Each row is a point. Two turns around zero, p and q, are shown by what they do to some points. Where does a point land after both, in the order given? Backwards means that the second turn is done in reverse. Each puzzle has new turns, and all numbers are rounded.

Turn p:
[-.18,.10,-.31] -> [-.12,.02,-.35]
[.13,.07,-.34] -> [.11,.21,-.28]
[.03,-.36,.64] -> [.13,-.38,.62]
[.02,.20,.01] -> [-.13,.15,.02]
Turn q:
[-.46,-.12,.09] -> [-.35,.07,.32]
[.56,-.46,-.13] -> [.63,-.37,.11]
[.12,.38,.09] -> [.00,.23,-.34]
[-.13,-.17,-.01] -> [-.06,-.07,.19]
[.14,.05,.21] -> [.16,.20,-.03]
[-.24,.33,-.25] -> [-.39,-.06,-.27]
Where do these land?
q, then p: [-.02,.03,-.06] -> [.01,-.05,-.05]
p, then q: [.23,-.12,-.39] -> [.17,-.23,-.37]
p, then q: [-.17,.14,-.29] -> [-.23,-.26,-.10]
q, then p: [-.08,-.49,.38] -> [-.11,.10,.61]
q, then p: [.04,.44,.36] -> [-.32,.40,-.25]

Turn p:
[.09,-.05,-.14,-.44,.00,-.06] -> [.25,.06,-.36,-.17,-.02,-.05]
[-.12,-.18,.26,.38,-.13,-.05] -> [-.25,-.23,.35,-.03,-.10,.17]
[.38,-.42,-.34,-.11,-.21,-.02] -> [.41,-.40,-.30,.12,-.02,.25]
[-.13,-.29,-.13,.14,-.01,-.03] -> [-.02,-.19,.05,-.06,.19,.25]
[-.13,-.20,-.17,.40,-.46,.01] -> [-.35,-.43,-.04,.22,.03,.32]
[-.15,.23,.15,-.10,.12,.00] -> [-.12,.25,.04,-.11,-.02,-.17]
[.09,.21,.25,-.42,.11,-.07] -> [.15,.27,-.11,-.24,-.24,-.29]
[-.07,.39,.17,.14,.27,-.17] -> [-.15,.18,.27,-.01,.09,-.42]
[.03,.31,-.05,.00,.30,.40] -> [.07,.50,.08,.29,.08,-.05]
Turn q:
[.03,-.20,.75,.26,.06,.04] -> [-.63,-.13,.41,-.08,.29,-.07]
[.02,.44,-.04,.31,.06,.15] -> [.04,.43,.16,-.03,.02,.32]
[.07,-.03,.08,-.18,.30,.09] -> [.10,-.04,.01,-.25,.24,-.12]
[-.47,-.07,-.24,-.03,.19,-.22] -> [.06,.18,-.41,.29,.19,-.21]
[.20,-.18,-.28,-.16,.06,.21] -> [.31,-.28,-.11,-.12,.03,.14]
[-.08,-.17,.05,-.03,-.64,-.12] -> [-.30,-.24,-.10,.21,-.51,.00]
[.20,.06,-.18,.00,.12,-.11] -> [.29,.02,.12,.04,.01,-.03]
[.02,.16,-.14,-.17,-.15,-.04] -> [.13,.07,-.09,-.06,-.25,-.03]
Where do these land?
q, then p: [.23,-.09,.04,.20,.06,-.07] -> [.04,.02,.28,-.05,-.15,.07]
p, then q backwards: [-.32,-.12,-.09,.09,.01,-.30] -> [.00,-.20,.29,-.07,.17,.25]
p, then q backwards: [.55,-.16,.01,-.50,.26,.07] -> [.21,.27,-.62,-.33,.13,-.12]
q, then p: [-.23,.31,.06,.41,.04,-.19] -> [-.38,.22,.22,.22,.04,-.26]
q, then p: [.02,.17,-.16,-.12,.12,.01] -> [.14,.01,-.11,.12,-.07,-.18]
q, then p backwards: [.15,-.20,-.07,-.05,-.50,-.22] -> [.35,.03,.22,.17,-.40,-.03]
q, then p: [-.17,-.05,.24,-.05,-.14,.10] -> [-.18,.06,-.14,-.18,.15,.11]
q, then p: [-.23,.13,-.02,.02,.14,.61] -> [.17,.53,-.30,.11,.20,.12]

Turn p:
[.19,.15,-.26,.03,.04,.13,.16,.05,-.15] -> [.21,.24,-.18,.03,-.11,-.15,.16,-.02,-.02]
[-.17,-.14,.06,.19,.03,.06,-.16,-.18,-.10] -> [-.17,-.03,-.01,.09,-.05,.22,-.08,-.24,-.06]
[.00,-.06,-.11,.09,.03,-.23,-.26,-.24,.07] -> [-.21,-.17,-.18,.05,-.01,-.02,-.16,-.17,.21]
[-.03,-.06,.38,-.03,-.12,-.02,-.04,-.17,-.06] -> [.00,-.18,.34,.02,-.12,.12,-.12,-.09,.02]
[.16,-.25,-.24,-.35,-.07,.07,.08,.22,.18] -> [.09,-.19,-.21,-.35,.01,-.08,.24,.28,-.09]
[-.08,-.01,.06,.07,.11,-.06,.06,-.16,.21] -> [-.03,-.11,.05,.09,.22,.05,.05,-.10,.13]
[-.05,-.08,.24,.27,-.12,-.11,-.02,.00,-.04] -> [-.04,-.09,.11,.26,-.06,.20,-.17,.05,-.01]
[-.05,.21,.06,-.09,.18,-.02,.27,.25,-.26] -> [.06,.26,.19,.12,.03,-.29,.09,.11,-.25]
[.17,.31,.01,.00,.23,.14,.12,.25,-.20] -> [.28,.34,.03,.04,.06,-.26,-.06,.01,-.20]
[-.24,.05,.10,-.01,-.16,-.13,.01,-.14,.07] -> [-.22,-.02,.20,.05,.00,.09,.02,.03,.19]
[.09,-.13,-.30,-.16,-.14,.15,-.23,.13,.27] -> [.01,-.05,-.34,-.40,.03,.12,.02,.16,.09]
Turn q:
[.01,-.10,.03,.00,.22,.20,-.08,.01,.06] -> [.06,-.17,.08,.07,.12,.10,-.15,-.07,.11]
[-.01,.01,.01,.09,-.15,.15,.22,-.04,.16] -> [.01,.02,.09,-.03,-.04,.15,.28,.01,.14]
[-.10,.27,-.09,-.14,.00,.12,-.12,.16,.01] -> [-.08,.25,.12,.11,.04,.16,-.15,-.08,-.11]
[.04,-.12,-.20,-.08,-.14,.18,-.11,-.08,.09] -> [.14,.02,-.12,.15,-.18,.19,-.03,-.04,.12]
[.06,-.11,.01,-.07,-.04,.13,.33,.00,-.36] -> [.11,-.16,-.15,-.27,.08,.22,.17,-.01,-.26]
[.08,.20,-.01,-.18,.14,-.01,-.03,-.12,.11] -> [.00,.13,.05,-.01,.04,-.07,-.08,-.30,.06]
[.01,-.06,-.01,.46,-.07,-.26,-.09,-.13,-.01] -> [-.16,-.16,-.14,.22,-.03,-.32,.21,.21,.04]
[.15,.08,.12,-.17,-.06,.05,-.13,.15,.02] -> [.22,.15,.16,.02,-.01,-.02,-.11,-.01,-.10]
[-.14,-.03,.10,-.15,-.12,.21,-.04,-.13,-.02] -> [.01,-.09,.13,-.03,-.24,.18,-.03,-.11,-.05]
[-.10,-.15,.05,.22,.21,-.75,.04,.19,-.06] -> [-.29,.00,-.21,-.24,.21,-.56,-.12,.42,.04]
Where do these land?
p, then q: [-.26,-.03,-.08,-.11,-.07,.27,-.23,-.30,.12] -> [-.07,-.04,.13,-.13,-.22,.27,-.06,-.38,.15]
q, then p: [-.04,-.29,.00,.29,.12,-.13,.09,-.03,.09] -> [-.11,-.19,-.17,.00,.24,.02,.12,.24,-.12]
p, then q: [.23,.16,.15,-.03,-.31,-.23,.24,.10,-.20] -> [.18,.18,.19,.04,-.04,-.23,.20,.40,-.06]
q, then p: [.25,-.16,.01,.17,.18,.03,.06,-.10,.13] -> [.10,-.28,-.18,.10,.20,-.06,.09,-.01,.02]
q, then p: [.09,.01,.23,-.19,-.25,-.12,-.10,.07,-.10] -> [.07,.00,.13,-.02,-.31,-.17,-.17,.14,.03]
q, then p: [-.22,.09,-.17,-.07,.09,.31,-.15,-.04,-.20] -> [-.06,.16,-.06,-.05,-.12,.32,-.02,-.31,-.11]
q, then p: [.24,.01,.02,.19,-.04,-.13,.04,.30,.03] -> [.15,.07,-.05,.16,.16,-.27,-.10,.15,-.14]
q, then p: [-.12,.03,-.26,-.20,.00,.01,-.07,-.06,.01] -> [-.07,.19,-.10,-.15,-.04,.12,.00,-.11,.19]
q, then p backwards: [-.07,-.08,-.03,.11,.17,.12,.20,.12,.20] -> [-.15,.05,.04,-.01,-.10,-.01,.02,-.08,.34]
q, then p: [-.20,-.12,-.01,-.15,.25,.08,-.01,-.14,.04] -> [-.16,-.15,-.03,-.24,.05,.18,-.01,-.15,.04]
q, then p: [.09,.39,.14,-.01,-.15,-.21,-.07,.08,-.12] -> [-.09,.17,.24,.25,-.16,-.27,-.12,-.02,.03]
